Rows are points. Each copy is the shape, with its points in the same order, turned, moved and blurred by noise. Is it also mirrored, or only turned?

Shape (8 x 3)
-0.043; 0.107; -0.040
0.035; -0.024; -0.004
0.047; -0.024; 0.103
-0.007; 0.094; 0.019
-0.009; -0.036; 0.029
-0.003; 0.005; 0.007
0.028; -0.033; -0.026
0.020; -0.038; 0.004
Copy 1 (8 x 3)
0.040; 0.086; -0.081
-0.035; -0.033; -0.003
0.040; -0.057; 0.065
0.069; 0.036; -0.047
-0.027; 0.007; 0.037
-0.014; 0.014; -0.005
-0.054; -0.026; -0.012
-0.039; -0.022; 0.021
Copy 1 is: only turned
Copy 2 (8 x 3)
-0.089; -0.032; 0.071
0.035; 0.023; 0.001
0.108; -0.059; -0.002
-0.022; -0.056; 0.081
0.040; -0.016; -0.029
0.007; -0.009; 0.011
0.020; 0.036; -0.002
0.036; 0.022; -0.015
Copy 2 is: only turned

Shape (9 x 4)
-0.024; 0.040; 0.040; 0.013
-0.019; 0.038; 0.035; 0.023
-0.005; 0.023; 0.019; -0.009
0.030; 0.050; -0.007; 0.031
0.008; -0.076; -0.106; 0.022
-0.007; -0.003; -0.157; -0.035
0.000; 0.047; 0.029; 0.003
0.008; -0.034; -0.023; -0.005
0.039; -0.018; 0.021; -0.012
Copy 1 (9 x 4)
-0.015; 0.052; 0.026; -0.014
-0.018; 0.048; 0.006; -0.015
0.013; 0.022; 0.014; -0.027
-0.005; 0.037; -0.047; -0.041
0.059; -0.069; -0.086; 0.059
0.145; -0.010; -0.089; 0.030
0.001; 0.041; 0.010; -0.037
0.031; -0.038; -0.017; 0.004
0.000; -0.033; -0.002; -0.041
Copy 1 is: mirrored
Copy 2 (9 x 4)
-0.042; 0.001; -0.025; -0.065
-0.058; -0.001; -0.006; -0.063
-0.014; -0.007; -0.011; -0.045
-0.034; 0.007; 0.048; -0.046
0.002; 0.065; 0.036; 0.105
0.075; 0.131; 0.063; 0.036
-0.021; -0.006; 0.000; -0.067
0.008; 0.003; 0.002; 0.031
0.005; -0.028; 0.004; 0.005
Copy 2 is: only turned
Copy 3 (9 x 4)
0.030; 0.033; 0.048; 0.002
0.019; 0.036; 0.047; 0.008
0.021; 0.013; 0.018; -0.009
-0.009; 0.057; -0.005; 0.015
-0.123; -0.031; -0.020; -0.059
-0.082; 0.022; -0.068; -0.128
0.033; 0.035; 0.021; 0.007
-0.034; -0.025; 0.000; -0.022
0.001; -0.028; -0.009; 0.020
Copy 3 is: only turned
